Each row of a before or after table is a point. One or more steps were done to the points. Then noise was added and the rows were shuffled. The steps act on columns, c1 being the first. What was done? A step turns or swaps two columns, mirrors them in a line or flattens them onto one, adds a multiple of one to another, or multiplies or shifts one. Angles are multiples of 10 degrees, from the lower column toward the higher: turns from -170 to 170, lines from 10 to 170 but not 90. Use the fewest steps. Two steps may share a column if one is a turn and the other turns, adds or multiplies; they go together, in the order done. Otherwise the lowest column goes first.

Before (13 x 3)
[[ 0.44  0.48 -0.30]
 [ 0.62 -0.33  0.13]
 [-0.42 -0.36 -0.12]
 [-0.25 -0.40 -0.33]
 [ 0.26  0.11  0.06]
 [-0.32 -0.45  0.46]
 [-0.18  0.39 -0.38]
 [-0.09  0.56 -0.53]
 [ 0.10 -0.08 -0.26]
 [-0.37  0.55 -0.01]
 [ 0.21  0.19  0.55]
 [-0.05  0.31 -0.52]
 [ 0.14  0.14 -0.18]]
After (13 x 3)
[[-0.03  0.82 -0.53]
 [-0.32  0.04  0.33]
 [-0.21  0.16 -0.40]
 [-0.16  0.91 -0.45]
 [-0.41  0.15 -0.18]
 [-0.10  1.05 -0.52]
 [ 0.40  0.99 -0.22]
 [ 0.62  0.20  0.32]
 [-0.36  1.00 -0.06]
 [ 0.21  0.75  0.62]
 [ 0.12  0.61 -0.11]
 [ 0.26  0.58  0.17]
 [ 0.12  0.38 -0.28]]
Steps: add 0.3 times c1 to c3; shift c2 by 0.50

Before (14 x 4)
[[-0.46 -0.30  0.49 -0.35]
 [-0.55 -0.92 -0.04  0.12]
 [-0.13 -0.17 -0.31 -0.12]
 [-0.51 -0.27 -0.24 -0.29]
 [-0.08  0.28 -0.47 -0.07]
 [-0.51 -0.17  0.20 -0.30]
 [ 0.19  0.65 -0.28  0.09]
 [ 0.00  0.28  0.00 -0.33]
 [ 0.03 -0.54 -0.16 -0.15]
 [ 0.09 -0.36 -0.48 -0.09]
 [-0.01  0.02 -0.41  0.06]
 [-0.07 -0.50  0.35 -0.13]
 [ 0.51 -0.50  0.47  0.53]
 [ 0.53 -0.12  0.43  0.07]]
After (14 x 4)
[[ 0.18 -0.21 -0.33 -0.01]
 [-0.36  0.32 -0.13 -0.33]
 [ 0.07  0.70  0.53 -0.47]
 [ 0.00 -0.01  0.05  0.41]
 [ 0.32  0.42  0.07 -0.41]
 [-1.01  0.36  0.10  0.05]
 [-0.33  0.44 -0.14  0.15]
 [-0.48 -0.20 -0.30 -0.19]
 [-0.59 -0.09 -0.31  0.25]
 [ 0.15 -0.27 -0.06  0.45]
 [ 0.56 -0.40  0.10  0.28]
 [-0.54 -0.03 -0.35 -0.50]
 [-0.20  0.05 -0.12  0.32]
 [-0.16  0.33 -0.08  0.46]]
Steps: mirror c1 and c2 in the line at 20 degrees; turn c3 and c4 by -90 degrees

Before (9 x 6)
[[ 0.04 -0.32 -0.71  0.02  0.06 -0.04]
 [ 0.86 -0.13 -0.22  0.21  0.50  0.70]
 [-0.02 -0.28  0.26 -0.16 -0.01 -0.28]
 [-0.33  0.10 -0.51  0.02 -0.06 -0.31]
 [-0.20 -0.16 -0.10 -0.14 -0.72 -0.27]
 [ 0.41 -0.23 -0.50 -0.45  0.17 -0.44]
 [-0.60  0.51  0.47 -0.45 -0.35  0.07]
 [-0.32 -0.22  0.06 -0.21 -0.18  0.42]
 [-0.13 -0.01 -0.06  0.06 -0.07  0.02]]
After (9 x 6)
[[-0.32  0.12  0.36  0.33  0.39 -0.31]
 [ 0.42 -0.27  0.49 -0.01  0.20 -0.42]
 [-0.15  0.02  0.00  0.06  0.07  0.04]
 [-0.03 -0.27 -0.21  0.12 -0.15 -0.28]
 [-0.20  0.04 -0.37  0.13  0.61 -0.28]
 [ 0.04 -0.33  0.57  0.05  0.43 -0.06]
 [-0.35 -0.15 -0.17 -0.62  0.08  0.41]
 [-0.59  0.63 -0.58 -0.52 -0.03  0.09]
 [ 0.86 -0.24  0.48 -0.48 -0.25  0.70]]
Steps: add -0.3 times c5 to c2; turn c3 and c5 by -140 degrees; add -1 times c6 to c4

Before (11 x 8)
[[-0.55  0.25  0.53  0.29 -0.04 -0.07 -0.09 -0.11]
 [ 0.29 -0.11  0.01 -0.53  0.08 -0.14  0.14 -0.25]
 [-0.57 -0.21  0.59 -0.10 -0.24  0.34 -0.48  0.05]
 [-0.12  0.11 -0.15  0.00 -0.13 -0.55  0.03  0.18]
 [-0.21  0.02 -0.52 -0.31  0.25 -0.25  0.10 -0.19]
 [ 0.01  0.24  0.34  0.08 -0.12  0.59 -0.24  0.11]
 [ 0.33  0.22 -0.10 -0.30 -0.08 -0.28 -0.31 -0.24]
 [-0.57 -0.09  0.48  0.02  0.05  0.05  0.14 -0.36]
 [-0.43 -0.21  0.71 -0.06  0.05  0.58  0.00  0.65]
 [-0.11  0.33 -0.20 -0.40 -0.38 -0.17  0.17 -0.22]
 [-0.53 -0.42  0.24  0.45 -0.29 -0.03  0.05  0.03]]
After (11 x 8)
[[ 0.19 -0.17 -0.65 -0.31  0.28 -0.11  0.15 -0.17]
 [ 1.05 -0.19 -0.17 -0.54  0.11 -0.10  0.18 -0.26]
 [-0.42 -0.05  0.64 -0.05 -0.41  0.18 -0.64  0.06]
 [-0.36 -0.11  1.18 -0.09 -0.19  0.52 -0.02  0.67]
 [-0.98  0.22  0.44  0.26 -0.01 -0.06 -0.11 -0.11]
 [-1.20 -0.28  0.25  0.46 -0.22 -0.20  0.09  0.06]
 [ 0.74  0.20 -0.31 -0.35  0.11 -0.28 -0.39 -0.20]
 [-0.59 -0.11  0.18 -0.01  0.01  0.02  0.18 -0.40]
 [-0.15  0.02 -0.03 -0.03  0.15 -0.55  0.05  0.13]
 [ 0.50  0.46 -0.37 -0.40 -0.22 -0.35  0.17 -0.20]
 [-0.10  0.40  0.44  0.07 -0.40  0.44 -0.37  0.10]]
Steps: add -1.5 times c4 to c1; turn c5 and c6 by 30 degrees; add -0.5 times c5 to c2; add 0.7 times c8 to c3; multiply c7 by 1.3
